Each point is reached from the start by the listed moves, each made once or not at all, plus a little noise. Say if it took an odd or an even number of moves. Then give how often each move was made.
(in the rows, 128 means zero)

Moves:
(1): [ 95  82 112]
(2): [112 151 112]
(3): [161 118  87]
Start: [129 132 122]
Points:
[128 129 123] -> even (0, 0, 0)
[165 120  81] -> odd (0, 0, 1)
[145 145  64] -> even (0, 1, 1)

Moves:
(1): [167 161 139 157 196 137]
(2): [ 92 107 158 121 112  84]
(3): [136 151 128  96 102 103]
(4): [135 126 141 108 129 158]
(5): [ 80 119 129 126 137  86]
(6): [112 154 131 145 119 123]
Start: [135 136 120 161  97 151]
Points:
[146 146 175 161 146 146] -> odd (1, 1, 0, 1, 0, 0)
[ 91 136 168 154  74 136] -> odd (0, 1, 0, 1, 0, 1)
[130 171 176 185 137 140] -> even (1, 1, 0, 1, 0, 1)

Moves:
(1): [113 160 149 173 137 108 115 120 142]
(2): [137 114 107 127 123 109 155 134 152]
(3): [110 151 117 133 124 123 155 144  98]
(4): [137 124 100 141 128 140 134 124 149]
(5): [100  97 138 125 118 156 135 119 155]
(6): [154 106 132 144 111 137 142 133 148]
(7): [152 142 121 103 150 138 132  96 142]
(8): [116 124 126 152 144 123 142 135 109]
Start: [121 126 129 123 118 122 139 133 125]
Points:
[128 109  97 168 109 101 222 168 120] -> even (0, 1, 1, 0, 0, 1, 0, 1)
[ 79 129 160 166 119 129 133 115 167] -> even (1, 0, 0, 0, 1, 0, 0, 0)
[137  92  83 108 126 152 182  94 213] -> even (0, 1, 0, 1, 1, 0, 1, 0)
[175 132  97 171 126 113 176 102 219] -> odd (1, 1, 0, 1, 0, 1, 1, 0)
[144 149  85 199 136 101 216 124 170] -> odd (1, 1, 1, 1, 0, 1, 1, 1)

Moves:
(1): [101 164 149 173 100 110  95  93 119 140 138]
(2): [119 125 145 103 113 181 155 136 157 125 102]
(3): [130 149 139 131 138 149 111 136 135  93 148]
(4): [168 141 125 100 121 127 111 124 130 129 139]
(5): [ 88 127 106 147  92 145 147 136 159 136 105]
(6): [101 127 142 105 110 115 123 119 132  87 149]
(7): [148 133 122 147 142 151  91  86 140 160 148]
(8): [144 133 113 139 118 152 115 104 109 131 120]
(9): [113 107 122 117  98 105 100 145 104 141 117]
(10): [152 101 146 145 148 111 145 134 163 132 119]
(11): [116 116 138 140 118 130 148 141 124 127 156]
Start: [139 120 129 133 115 113 131 143 125 124 125]
Points:
[149 164 149 169  58 128  48  42 110 129 209] -> even (1, 0, 0, 1, 0, 1, 1, 1, 0, 0, 1)
[113  82 143  82  30 129 144 167 201 105  91] -> even (0, 1, 0, 1, 1, 1, 0, 0, 1, 1, 0)
[112  98 139 144  51 197  94 115 200 104 108] -> even (0, 1, 1, 0, 1, 1, 1, 1, 1, 1, 0)

Moves:
(1): [111 137 136 122 134 101 121 125 148 109 121 115 140 122]
(2): [142 118 106 112 103 160 151 123 126 130 115 143 131 132]
(3): [131 121 124 124  92 161 118 100 146 140  88 127 125 113]
(4): [112 147 134 136 161 112 152 134 142 127 121 126 127 171]
(5): [143 124 120 135 140 128 104 139 124 103 121 126 114 141]
(6): [125 116 120 127 139 137 115 127 141 124 141 128 128 109]
(7): [115 149 135 129 117 142 120 145 117 133 156 115 125 124]
(8): [131 129 116 145 118 127 121 143 136 133 118 142 124 133]
(9): [104 132 147 158 118 130 137 136 144 117 109 164 132  98]
(10): [107 113 133 122 109 134 151 129 120 138 118 115 115 117]
(11): [139 146 102 130 122 142 147 108 155 119 157 124  72 136]
(12): [ 92 143 126 131 112 124 121 110 119 142  85 128 141 113]
(13): [130 110 142 108 136 122 137 119 129 124 158 141 115 144]
(14): [142 124 131  98 135 127 123 133 137 122 120 122  98 110]
Start: [101 125 138 139 135 137 146 122 115 137 143 122 144 123]
Points:
[ 51 127 115  97  83 166 143  58 185 136  78  86  65  47] -> odd (1, 0, 1, 0, 0, 1, 0, 0, 0, 1, 1, 1, 0, 1)
[ 71 138  87 132  78 202 194  69 150 139  53 115  73 148] -> odd (0, 1, 1, 1, 1, 0, 0, 0, 0, 1, 1, 1, 0, 0)
[ 69 165 127 153 120 164 150  86 185 110  50 141  56 109] -> odd (0, 0, 1, 1, 1, 0, 0, 0, 1, 0, 1, 1, 0, 1)
[ 45 136 146 152  68 207 207 121 141 154  82 144 131 108] -> even (0, 1, 1, 1, 0, 0, 1, 0, 1, 1, 0, 0, 0, 0)
[ 25 134 173 130 117 143 217 136 144 119 144 145 133 132] -> odd (1, 1, 0, 1, 0, 0, 1, 0, 1, 1, 0, 0, 1, 0)
[ 50 162 126 149 137 146 131  81 219  88  56 130  67  85] -> odd (1, 0, 1, 1, 1, 1, 0, 0, 1, 0, 1, 1, 0, 1)
